Each row is a point. Before rounding, the points of a table are all equally far from one centre. They may lie mostly on one side of it. Write the centre, to within rounding.
(in the rows, 128 means zero)

Points (9 x 2)
[[ 52  31]
 [164 126]
 [151 144]
 [173  88]
 [100 166]
 [152 142]
 [166 121]
 [ 95 166]
 [170 112]]
Centre: [98 91]

Points (13 x 6)
[[177  80 140  74 146 157]
 [122 126 127  87 162 183]
 [142 108  75 108 152 202]
 [158  79 106  58 120 176]
 [124  90  81  68 132 187]
 [131  80 134  53 105 179]
 [183  98 147  80 134 167]
 [ 66  37 115 102 129 176]
 [122  87 113  57  85 181]
 [ 97 120 107  78 117 197]
 [ 86  79 111  78 161 132]
 [109  55 146  63 141 148]
 [167  82 121  66  73 160]]
Centre: [127  83 121 137 111 150]

Points (18 x 11)
[[ 46 113 150 149 144  91 129 126 132  84 166]
 [ 77 100 165 152 139 135 212 186 105  64 180]
 [117 116 166 190 132 185 157 160 107  45 163]
 [ 98  65 177 148 149 140 170 142  83  64 167]
 [ 95 132 183 176 159 163 177 160 110  62 198]
 [ 77 125 176 161 171 116 151 162 119  67 211]
 [106 145 146 154 130 168 210 201 110  54 171]
 [ 75 126 140 133 153 143 154 126 163  76 171]
 [113 153 134 171 152 170 191 139 101  52 182]
 [118 104 165 183 182 141 176 154 125  72 182]
 [ 54 133 149 116 145 168 160 170 116  34 178]
 [ 90  87 156 143 101  80 148 181 102  49 167]
 [101 109 172 168 116 121 198 174 108  36 172]
 [ 93 133 112 107 141 132 171 192 109  47 198]
 [127 109 145 194 148 172 174 161 135  57 144]
 [105 154 124 112 149 148 145 152 119  76 212]
 [ 93  88 140 201 151 139 161 186 137  68 163]
 [ 82 107 113 146 162 124 162 157 123  97 207]]
Centre: [ 97 139 148 145 144 128 148 170  94  85 134]

Points (21 x 18)
[[149 110 151 135  61 144 203 121 123 186 130  77 139 191 161 163  83 116]
 [183 112 180 125  58 118 190 167 161 176 134  94 124 193 144 162 135 127]
 [167 128 117 145  47 135 220 159 192 203 128 115 160 178 106 122  83 133]
 [167 138 120 153  36 188 239 149 149 168 199 109  98 111 164  68 162 147]
 [175 141 139 132 106 133 207 123 168 157 181  83 105 178 224 102 155 138]
 [166 128 150 105  80 174 186 136 179 146 121  68 113 146 130 131 135 146]
 [189  73 182 155  84 147 185 128 184 107 128  97 148 150 171 146 133 149]
 [133 147 126 130  17 103 211 140 165 165 207 101  90 169 180 137 173 110]
 [137 114 102  99  60 100 223 180 146 140 172  95 134 192 162 131 151 109]
 [179 128 124 119  94 174 221 125 195 165 160  97 145 134 139 107 125  87]
 [181 117 119 149  94 104 222 148 173 153 203  62 121 205 182 131 116 114]
 [142 123 128 133 124 147 203 129 120 154 169  61 154 198 176 112 171 103]
 [193 110 149 153 100 115 233 153 152 116 143  81 136 167 192 147 142 100]
 [161  92 160 146  92 164 217 157 172 167 147  88 131 156 187 144 126 169]
 [159 117 180 169  88 123 167 170 155 148 177  97 144 155 138 195 155 188]
 [150 132 169 194  40 142 193 142 179 148 143  92 124 191 130 140  60 106]
 [177 124 112 144  72 161 200 161 110 184 168  91 127 195 182 158 143 158]
 [130  50 158 122  51 132 216 135 178 188 117  91 128 155 164 108 126 155]
 [139  98 140 142  67 139 223 126 168 213 133 122 151 201 182 103 165 162]
 [ 99  94 125 149  48 154 247 141 184 174 147 108 139 169 158 120 104 134]
 [158 112 146 142  84 166 197 143 182 163 170  80 174 177 148 154 160 170]]
Centre: [156 118 126 180  70  94 178 114 126 151 166 114 131 135 128  92 131 145]

Points (29 x 24)
[[155 157 102 156 158 113 109 160 172  49 184 173 177 138 122 126 143 160
   48 131 128  44 152 145]
 [155 135 117 183 131 119 104 126 176  24 182 148 192 101 134 115 143 169
   83 150 106  83  97 172]
 [139 111 108 149 143  92  96 132 178  50 197 170 132 121 139 145 154 148
   81 143  81  48 164 191]
 [137 152 111 157 111 102 109 142 170  77 199 149 207 112 126 111 167 173
   68 173  91  57 179 174]
 [162 143 111 172  94 111 107 144 148  35 127 175 212 131 128  88 133 145
   94 156  77  90 136 119]
 [150 146 115 197 118 101 125 125 165  10 161 149 165  81 145 123 174 133
   87 102  65  21 143 169]
 [146 119 110 189 130 106 115 143 182  34 194 171 200 162 124 115 148 125
   79 129  94  67 136 201]
 [208 141 134 139 148 112 125 104 162  71 199 179 182 135 155  99 152 117
   86 107  97  39 149 141]
 [161 150 125 209 124 128 116 114 146  72 186 144 200 127 106 138 150 110
   59 125  68  38 178 152]
 [126 154 106 196 139 104 105 166 140  75 134 174 173  95 113 160 137 155
   73 139 123  23 102 139]
 [156 100  94 181 125 162 151 111 172  40 133 169 200 108 116 119 183 156
   44 115 107  38 129 145]
 [113 102 142 153 128  96 155 153 148  72 183 139 121 117 103 129 116 170
   79 164 105  66 127 210]
 [140 125  87 193 148  91 141 139 182  41 160 150 152 126 138 125 124 157
   74 150 117  38 156 213]
 [196 123 150 155 130  96 141  72 196  89 169 130 160 126 136 129 123 149
   70 117  92  59 142 172]
 [152 112  99 166 159  96 114 126 134  53 158 215 181 155 136 111 158 146
   85 134  68  52 178 166]
 [192 151 125 154 124 121 124 109 138  10 193 152 159 103 109 146 140 151
   83 116  95  74 139 167]
 [172 132 127 197 109  84 107 151 132  67 168 169 183 130 152 122 157 173
   75 168  68  68 169 192]
 [132 136 104 170 120 100 155 131 166  71 149 167 188 115 140 109  91 159
  106  89  88   7 152 203]
 [140 146 142 176 117 124 119 166 148  71 143 176 173 121 124 105 132 201
   76 126  95  12 116 152]
 [115 120 118 175 109 114 106 140 159  63 175 183 185 161 119  95 120 119
   80 175 123  59 150 185]
 [164 157 122 173 151 166 101 120 138  55 161 131 207 119 124 108 196 134
   77 160  77  98 162 196]
 [115 153  95 169 146 123 118 155 165  78 182 153 155 122 166 133 109 140
   20 109  92  58 130 184]
 [135 116 135 191 136 119 122 134 167  64 162 155 152 108 104 103  93 130
   46 112  87  46 151 140]
 [111 110 107 171 133 112 111 132 155  26 140 151 172 142 144 127 132 193
   64 149  98  53 152 184]
 [150 137  82 167 126  94 151 116 144  22 160 166 191 158 128 136 150 153
   70 154  91  42 117 164]
 [155 140 139 175 136 134 113 101 164  20 188 193 177 154 157 104 142 124
  103 135  83  83 118 169]
 [152 119 117 178 116  97  91 184 143  47 178 148 194 120 131  85 154 123
   72 132  60  75 130 178]
 [116 156 142 167  70 100 106 120 146  56 167 187 144 134 176 131 132 134
   85 139  70  39 129 185]
 [182 155 114 178  95 145 133 150 179  46 202 156 192 145 110  99 143 151
   63 120  93  66 145 189]]
Centre: [128 136 106 173 112 123 153 135 139 106 148 140 147 126 146 119 179 137
 120  98 122  98 147 152]
